Each row is a point. The points of each table are mixes of a few directions, plus a little noise. Count the directions of each table, and those that both share. Where both have some left over, give the other angles between the two spaces (their principal angles), to ten degrees, smallest first.

First (5 x 3):
[[-0.14 -0.03 -0.19]
 [-0.06 -0.01 -0.07]
 [-0.65 -0.13 -0.88]
 [ 0.35  0.07  0.47]
 [ 0.50  0.10  0.67]]
Second, 5 rows:
[[ 0.28 -0.62 -0.54]
 [ 0.52 -0.21 -0.27]
 [-0.06  0.35  0.29]
 [-0.29  0.61  0.55]
 [-0.45 -0.14 -0.02]]
Directions: first 1, second 2, shared 0; angles 40

First, 6 rows:
[[-0.35 -0.41  0.38  0.42 -0.22  0.23]
 [ 0.39 -0.34  0.33  0.37  0.14  0.22]
 [-0.37  0.59 -0.97 -0.99  0.36 -0.04]
 [ 0.09 -0.01  0.05  0.02  0.19  0.10]
 [-0.08  0.54  0.08 -0.23  0.35 -0.19]
 [ 0.31 -0.37  0.13  0.40 -0.82 -0.31]]
Second (8 x 6):
[[ 0.03  0.19  0.15 -0.44 -0.19  0.23]
 [-0.04 -0.19 -0.15  0.46  0.20 -0.24]
 [ 0.02  0.12  0.09 -0.28 -0.12  0.15]
 [-0.05 -0.25 -0.20  0.57  0.25 -0.30]
 [-0.04 -0.17 -0.15  0.45  0.19 -0.24]
 [-0.06 -0.30 -0.25  0.72  0.32 -0.38]
 [ 0.14  0.68  0.56 -1.63 -0.71  0.86]
 [-0.01 -0.07 -0.06  0.15  0.06 -0.08]]
Directions: first 4, second 1, shared 0; angles 70

First:
[[ 0.86 -0.78  0.03  0.19  0.74  0.24  0.50 -0.39 -0.22]
 [-0.23  0.49  0.09 -0.36 -0.30 -0.29 -0.59  0.33  0.57]
 [-0.72  0.45 -0.10  0.07 -0.54 -0.04 -0.09  0.16 -0.19]
 [ 0.59 -0.20  0.14 -0.24  0.38 -0.10 -0.20  0.01  0.46]
 [ 0.62 -0.25  0.13 -0.21  0.41 -0.07 -0.14 -0.02  0.41]
 [-0.90  0.54 -0.13  0.11 -0.66 -0.03 -0.07  0.18 -0.28]
 [-0.22 -0.24 -0.16  0.44 -0.02  0.29  0.59 -0.26 -0.75]]
Second:
[[-0.17  0.01 -0.05  0.12 -0.09  0.07  0.14 -0.05 -0.22]
 [ 0.40 -0.55 -0.05  0.28  0.41  0.27  0.54 -0.34 -0.44]
 [ 1.18 -0.85  0.11  0.02  0.92  0.16  0.33 -0.35  0.10]
 [-0.74  0.63 -0.04 -0.12 -0.61 -0.17 -0.35  0.29  0.11]
 [-0.22  0.61  0.13 -0.50 -0.34 -0.39 -0.79  0.43  0.80]
 [-0.18 -0.14 -0.11  0.29 -0.04  0.19  0.38 -0.17 -0.51]
 [-0.28  0.30  0.01 -0.11 -0.25 -0.13 -0.25  0.17  0.16]]
Directions: first 2, second 2, shared 2

First, 9 rows:
[[-0.02  0.21 -0.41  0.79  0.33 -0.48  0.33 -0.37  0.43 -0.34 -0.12]
 [ 0.43  0.06 -0.31  0.26  0.44 -0.44 -0.04 -0.59  0.28 -0.32 -0.25]
 [-0.62 -0.24  0.54 -0.05 -0.51  0.73 -0.24  0.15 -0.33  0.54  0.01]
 [-0.35 -0.19  0.11 -0.37 -0.39  0.41  0.13  0.23 -0.15  0.44 -0.23]
 [-0.03 -0.21  0.37 -0.44 -0.21  0.40 -0.30 -0.06 -0.27  0.37 -0.25]
 [ 0.08  0.18  0.96 -0.25 -0.04  0.22 -0.29  0.38 -0.47  0.28 -0.30]
 [ 0.35  0.17 -0.58 -0.11  0.24 -0.52  0.42  0.16  0.26 -0.33  0.04]
 [ 0.02  0.30  0.62  0.16  0.09 -0.05  0.01  0.29 -0.20  0.08 -0.31]
 [ 0.15 -0.29 -1.33  0.04  0.03 -0.28 -0.03 -0.16  0.47 -0.69  1.42]]
Second, 8 rows:
[[-0.16  0.01  0.07  0.00 -0.08  0.13  0.06  0.40 -0.12 -0.09  0.48]
 [ 0.84  0.27 -0.50 -0.32  0.07 -0.72 -0.17 -0.72  0.42  0.06 -1.12]
 [-0.21 -0.21  0.19  0.21  0.14  0.24  0.01 -0.43 -0.04  0.15 -0.33]
 [-0.21  0.10  0.04 -0.09 -0.20  0.11  0.09  0.92 -0.19 -0.21  1.06]
 [-1.00 -0.64  0.73  0.70  0.28  0.99  0.11 -0.61 -0.34  0.33 -0.18]
 [ 0.27  0.27 -0.24 -0.30 -0.17 -0.30 -0.01  0.61  0.03 -0.21  0.51]
 [-0.19 -0.11  0.12  0.12  0.05  0.17  0.03 -0.08 -0.06  0.05  0.01]
 [ 0.65  0.31 -0.43 -0.34 -0.06 -0.59 -0.10 -0.11  0.28 -0.07 -0.41]]
Directions: first 5, second 2, shared 1; angles 30

First:
[[-0.27  0.11 -0.06 -0.06  0.26  0.01 -0.10 -0.23 -0.41 -0.05  0.31  0.15
  -0.14 -0.12]
 [-0.34  0.00  0.29  0.26 -0.25 -0.08  0.49  0.77  0.14 -0.27 -0.84 -0.82
   0.84  0.03]
 [ 1.40 -0.34 -0.05 -0.06 -0.69  0.11 -0.18  0.14  1.24  0.38 -0.27  0.27
  -0.34  0.33]
 [-0.32 -0.03 -0.11 -0.07  0.22 -0.14 -0.02 -0.43 -0.08  0.07  0.28  0.24
  -0.16 -0.02]
 [-0.45 -0.26 -0.14 -0.04  0.09 -0.38  0.22 -0.59  0.53  0.20  0.03  0.22
  -0.01  0.14]
 [ 1.09  0.74  0.41  0.12 -0.20  1.02 -0.56  1.62 -1.56 -0.58 -0.07 -0.66
   0.09 -0.42]
 [-0.09 -0.11 -0.11 -0.06  0.07 -0.14  0.00 -0.37  0.22  0.13  0.15  0.24
  -0.15  0.06]
 [-0.27  0.09  0.04  0.03  0.11  0.00  0.05  0.07 -0.29 -0.11  0.00 -0.13
   0.13 -0.08]
 [-0.39 -0.10 -0.12 -0.05  0.18 -0.21  0.07 -0.46  0.12  0.10  0.16  0.20
  -0.08  0.03]
 [-0.36 -0.09 -0.14 -0.08  0.21 -0.20  0.02 -0.53  0.08  0.12  0.26  0.29
  -0.17  0.02]]
Second, 8 rows:
[[-0.02 -0.81 -0.47  0.14 -1.43 -1.40 -0.18 -0.51 -1.07 -0.24 -0.07  0.10
  -0.98  0.86]
 [ 0.22  0.39  0.23  0.02  0.35  0.67 -0.14  0.65  0.03 -0.02 -0.09 -0.26
   0.29 -0.29]
 [-0.08  0.10  0.03 -0.07  0.45  0.34 -0.10 -0.02  0.63  0.28  0.06  0.12
   0.08 -0.13]
 [-0.01 -0.30 -0.10  0.10 -0.48 -0.35 -0.17  0.10  0.02  0.07 -0.24 -0.10
  -0.26  0.35]
 [-0.60  0.03  0.00  0.04  0.10 -0.28  0.26 -0.19 -0.55 -0.24  0.02 -0.14
   0.20 -0.07]
 [ 0.44  0.12  0.20 -0.10  0.10  0.08  0.88 -0.25  0.53 -0.21 -0.13  0.05
   0.75 -0.31]
 [-0.48  0.20  0.12  0.02  0.53  0.30  0.03  0.15  0.34  0.13 -0.06 -0.16
   0.34 -0.18]
 [ 0.54  0.29 -0.02 -0.15  0.41  0.65 -0.56  0.05  0.07  0.25  0.50  0.37
  -0.43 -0.22]]
Directions: first 3, second 5, shared 3
